Rows are points. Two turns around zero, p and q, are shown by what they do to some points. Where does a point land after both, in the order given? Backwards means that the second turn is done in reverse. Each puzzle has new turns, and all numbers are rounded.

Turn p:
[ 0.23 -0.09 -0.31] -> [ 0.08 -0.38 -0.06]
[ 0.22  0.02 -0.28] -> [-0.03 -0.35 -0.04]
[ 0.06 -0.35  0.31] -> [ 0.29  0.24 -0.29]
[-0.27  0.27 -0.21] -> [-0.18 -0.05  0.39]
[-0.19  0.28  0.46] -> [-0.29  0.49  0.00]
[-0.06 -0.12  0.04] -> [0.12 0.06 0.00]
Turn q:
[-0.35  0.20 -0.46] -> [-0.15  0.45  0.38]
[-0.21 -0.13 -0.10] -> [0.16 0.09 0.19]
[0.07 0.12 0.42] -> [ 0.09 -0.03 -0.43]
[ 0.33 -0.34 -0.19] -> [-0.08 -0.44  0.24]
[0.15 0.10 0.33] -> [ 0.01 -0.09 -0.36]
[0.01 0.04 0.00] -> [-0.03  0.02 -0.02]
Where do these land?
p, then q: [-0.15  0.11 -0.21] -> [ 0.22 -0.06 -0.16]
p, then q: [-0.18 -0.27  0.43] -> [-0.50  0.11 -0.16]
p, then q: [ 0.00  0.01 -0.03] -> [ 0.03 -0.01  0.00]
q, then p: [ 0.12 -0.32  0.13] -> [ 0.26 -0.09 -0.24]
p, then q: [ 0.20  0.48 -0.32] -> [0.57 0.11 0.19]

Turn p:
[-0.36  0.18  0.35 -0.15 -0.31  0.10] -> [-0.12  0.13 -0.16  0.16 -0.01  0.57]
[-0.30 -0.23 -0.19  0.13  0.37  0.37] -> [-0.11 -0.16 -0.58 -0.10  0.06 -0.29]
[ 0.36  0.05 -0.06  0.06 -0.14  0.28] -> [-0.04 -0.02  0.11  0.15 -0.42 -0.16]
[-0.09 -0.07  0.38  0.07  0.40 -0.23] -> [-0.33  0.25  0.02 -0.19  0.41 -0.07]
[ 0.28 -0.19 -0.33 -0.21 -0.17 -0.30] -> [ 0.37 -0.23  0.36  0.18  0.10 -0.16]
[-0.24 -0.09 -0.30  0.14 -0.24 -0.28] -> [ 0.26 -0.38  0.05 -0.21  0.11  0.20]
[ 0.06  0.35 -0.21  0.13  0.20 -0.19] -> [ 0.25  0.21  0.07 -0.37 -0.06 -0.10]
[ 0.30  0.01  0.36 -0.17 -0.11  0.24] -> [-0.27  0.22  0.14  0.38 -0.19  0.00]
Turn q:
[ 0.10  0.13 -0.56  0.31  0.33 -0.55] -> [-0.29 -0.25  0.27 -0.13 -0.55 -0.56]
[ 0.24  0.35 -0.14  0.33  0.01 -0.29] -> [-0.12 -0.16  0.04 -0.47 -0.15 -0.33]
[-0.04 -0.27  0.14  0.04 -0.01  0.35] -> [ 0.16 -0.08  0.08  0.13  0.11  0.38]
[ 0.26 -0.06  0.23 -0.24  0.07 -0.23] -> [ 0.17  0.38  0.17 -0.06  0.07 -0.17]
[-0.09  0.01  0.02 -0.29  0.06  0.35] -> [ 0.19 -0.06 -0.15  0.31  0.25  0.05]
[-0.35 -0.04  0.20 -0.03  0.00  0.13] -> [ 0.08  0.07 -0.27  0.14 -0.08  0.26]
[-0.12 -0.12  0.11 -0.13 -0.46  0.23] -> [-0.20  0.12 -0.14  0.07  0.35  0.35]
Where do these land?
p, then q: [-0.08 -0.02 -0.05 -0.27 -0.19  0.25] -> [-0.14 -0.30  0.15 -0.18  0.01  0.12]
q, then p: [ 0.19 -0.30 -0.33 -0.46  0.16  0.03] -> [-0.43  0.09  0.19 -0.48  0.09  0.05]
p, then q: [-0.03  0.00  0.10 -0.07 -0.18 -0.33] -> [ 0.37 -0.02 -0.01  0.00  0.06  0.13]
q, then p: [-0.14 -0.18  0.06  0.58 -0.25  0.05] -> [-0.07 -0.12 -0.41  0.49 -0.10  0.14]
q, then p: [ 0.42  0.16 -0.06  0.38  0.09 -0.09] -> [-0.03  0.10  0.19  0.43  0.36  0.07]
q, then p backwards: [-0.30  0.01  0.27 -0.23 -0.37  0.01] -> [-0.37  0.16  0.32 -0.20  0.17  0.13]
q, then p: [ 0.19  0.31  0.31 -0.13  0.55  0.12] -> [ 0.15  0.06  0.63  0.08 -0.09 -0.35]
q, then p: [-0.25  0.03 -0.29  0.18  0.21 -0.04] -> [-0.04 -0.43  0.08  0.03  0.02  0.17]

Turn p:
[ 0.00  0.25 -0.36  0.06 -0.06  0.23  0.02 -0.28 -0.01] -> [-0.07 -0.18  0.30 -0.05  0.10  0.15  0.08 -0.35 -0.20]
[ 0.31 -0.11  0.17 -0.07  0.15 -0.75  0.16 -0.19 -0.29] -> [-0.17 -0.12 -0.08  0.03 -0.03  0.46 -0.02  0.46  0.63]
[-0.12  0.09 -0.40  0.25  0.06  0.11 -0.01  0.20  0.36] -> [ 0.20 -0.11 -0.26 -0.21  0.10 -0.06  0.09 -0.47 -0.15]
[-0.35  0.20 -0.02 -0.22  0.13  0.34  0.17 -0.24  0.26] -> [-0.07  0.00  0.32 -0.48 -0.01 -0.20 -0.13 -0.11 -0.30]
[-0.17  0.08 -0.07 -0.44 -0.27  0.01  0.13  0.02 -0.21] -> [ 0.02 -0.06  0.21  0.10  0.07  0.08 -0.51  0.12 -0.16]
[ 0.07  0.11  0.12  0.01 -0.10  0.05  0.30  0.13 -0.02] -> [ 0.03 -0.04  0.06  0.01  0.30 -0.17 -0.08  0.08  0.10]
[ 0.05 -0.33  0.27  0.17  0.38 -0.15 -0.25  0.27 -0.41] -> [-0.34  0.38 -0.38  0.30 -0.26 -0.06  0.05  0.09  0.33]
[ 0.02 -0.48  0.38  0.37 -0.03  0.01 -0.14  0.10 -0.24] -> [-0.25  0.04 -0.32  0.40 -0.20 -0.29  0.27  0.27  0.08]
[ 0.53 -0.06  0.35  0.33  0.10 -0.05 -0.43  0.40 -0.08] -> [ 0.23  0.46 -0.24  0.46 -0.04 -0.08  0.45  0.04  0.37]
[-0.28  0.32 -0.12 -0.13 -0.28 -0.02 -0.08 -0.17  0.29] -> [ 0.35 -0.28  0.28 -0.20 -0.16 -0.02 -0.15 -0.14 -0.17]
[-0.07 -0.08 -0.33 -0.35 -0.08  0.22  0.11 -0.24  0.36] -> [ 0.09 -0.08  0.10 -0.36  0.11  0.21 -0.07  0.01 -0.54]
Turn q:
[-0.07  0.24 -0.04  0.56  0.03  0.36 -0.05  0.17  0.04] -> [ 0.22 -0.30  0.25 -0.01 -0.15 -0.36  0.01  0.27 -0.34]
[ 0.19  0.47 -0.28  0.27  0.17 -0.31 -0.05  0.00  0.37] -> [-0.10 -0.14 -0.12 -0.40 -0.53 -0.05 -0.32 -0.04 -0.29]
[ 0.06  0.00  0.49 -0.27  0.15  0.00 -0.03  0.00 -0.16] -> [-0.26 -0.04 -0.03  0.22  0.06 -0.14  0.05 -0.02  0.47]
[-0.07 -0.31 -0.05  0.03  0.00 -0.35 -0.12 -0.09 -0.21] -> [ 0.16  0.16 -0.37 -0.05  0.25  0.07 -0.14  0.04  0.11]
[ 0.15 -0.27  0.49 -0.10 -0.11 -0.74  0.10  0.50  0.48] -> [-0.42 -0.07 -0.55  0.07 -0.31  0.57 -0.04  0.61  0.33]
[ 0.03  0.07 -0.20 -0.22  0.16  0.27 -0.19  0.22 -0.07] -> [-0.17  0.22  0.07  0.24 -0.03 -0.22  0.09 -0.14 -0.26]
[-0.16 -0.21  0.01 -0.15 -0.16  0.33 -0.24 -0.26  0.00] -> [ 0.21  0.27  0.35  0.22  0.20  0.04 -0.09 -0.06  0.08]
[-0.25 -0.15 -0.21  0.27  0.12  0.35  0.34 -0.22  0.08] -> [ 0.41  0.08  0.30 -0.31  0.02 -0.09  0.36  0.04 -0.09]
[ 0.25 -0.03 -0.22 -0.04 -0.10  0.36  0.05 -0.18 -0.25] -> [-0.07  0.01  0.30 -0.09  0.38 -0.10  0.04 -0.23 -0.20]
[-0.14  0.20  0.03 -0.35 -0.24 -0.28  0.19 -0.15 -0.28] -> [ 0.04 -0.20 -0.22  0.11  0.08  0.26  0.03 -0.48  0.21]
Where do these land?
q, then p: [ 0.08 -0.09  0.20  0.12  0.15 -0.34  0.01  0.18  0.51] -> [ 0.41  0.00 -0.11  0.18  0.10 -0.18 -0.34 -0.16 -0.32]
q, then p: [-0.56  0.10 -0.26 -0.21 -0.33  0.28  0.26 -0.36 -0.01] -> [-0.20  0.05  0.47  0.01  0.36  0.01  0.56  0.35  0.00]
p, then q: [ 0.21 -0.23 -0.05  0.11 -0.22 -0.12 -0.12  0.35 -0.11] -> [ 0.07 -0.04  0.00 -0.31  0.01 -0.16 -0.05  0.14 -0.41]
p, then q: [-0.11  0.00 -0.52 -0.33 -0.31  0.47 -0.17 -0.06 -0.03] -> [ 0.15 -0.16  0.05  0.10  0.57 -0.51 -0.18 -0.17  0.19]
q, then p: [-0.23  0.42  0.21  0.03  0.13  0.04  0.06  0.13  0.04] -> [ 0.12 -0.40 -0.17  0.14  0.04  0.01  0.11  0.27 -0.08]
q, then p: [ 0.11  0.03  0.14  0.40  0.33 -0.36 -0.49 -0.24 -0.24] -> [ 0.44  0.13 -0.28  0.00 -0.39  0.55 -0.05 -0.16  0.11]
q, then p backwards: [ 0.23 -0.08 -0.30  0.07  0.03  0.08  0.25  0.09 -0.18] -> [ 0.06 -0.13 -0.16  0.07  0.09  0.30  0.21 -0.12  0.24]
q, then p backwards: [ 0.25 -0.34  0.48  0.22  0.44 -0.05 -0.18  0.13 -0.16] -> [ 0.00 -0.23  0.61  0.09  0.12 -0.10  0.46  0.21 -0.12]
p, then q backwards: [ 0.10 -0.31 -0.04 -0.17  0.04 -0.25  0.01  0.28 -0.20] -> [-0.01 -0.22  0.11 -0.08 -0.09 -0.38 -0.25  0.17  0.02]
q, then p backwards: [ 0.13 -0.15 -0.06  0.06  0.29 -0.20 -0.02  0.18  0.30] -> [-0.09 -0.34  0.21 -0.17  0.29 -0.04 -0.06 -0.04  0.07]
q, then p: [-0.08  0.13  0.14  0.14 -0.22  0.17  0.14 -0.17  0.13] -> [ 0.02  0.15 -0.04  0.07  0.04 -0.14  0.17  0.34 -0.09]
q, then p: [-0.12  0.49  0.06 -0.45 -0.33  0.28  0.24 -0.50 -0.03] -> [-0.19 -0.14  0.39 -0.21 -0.20 -0.19  0.55  0.53 -0.23]
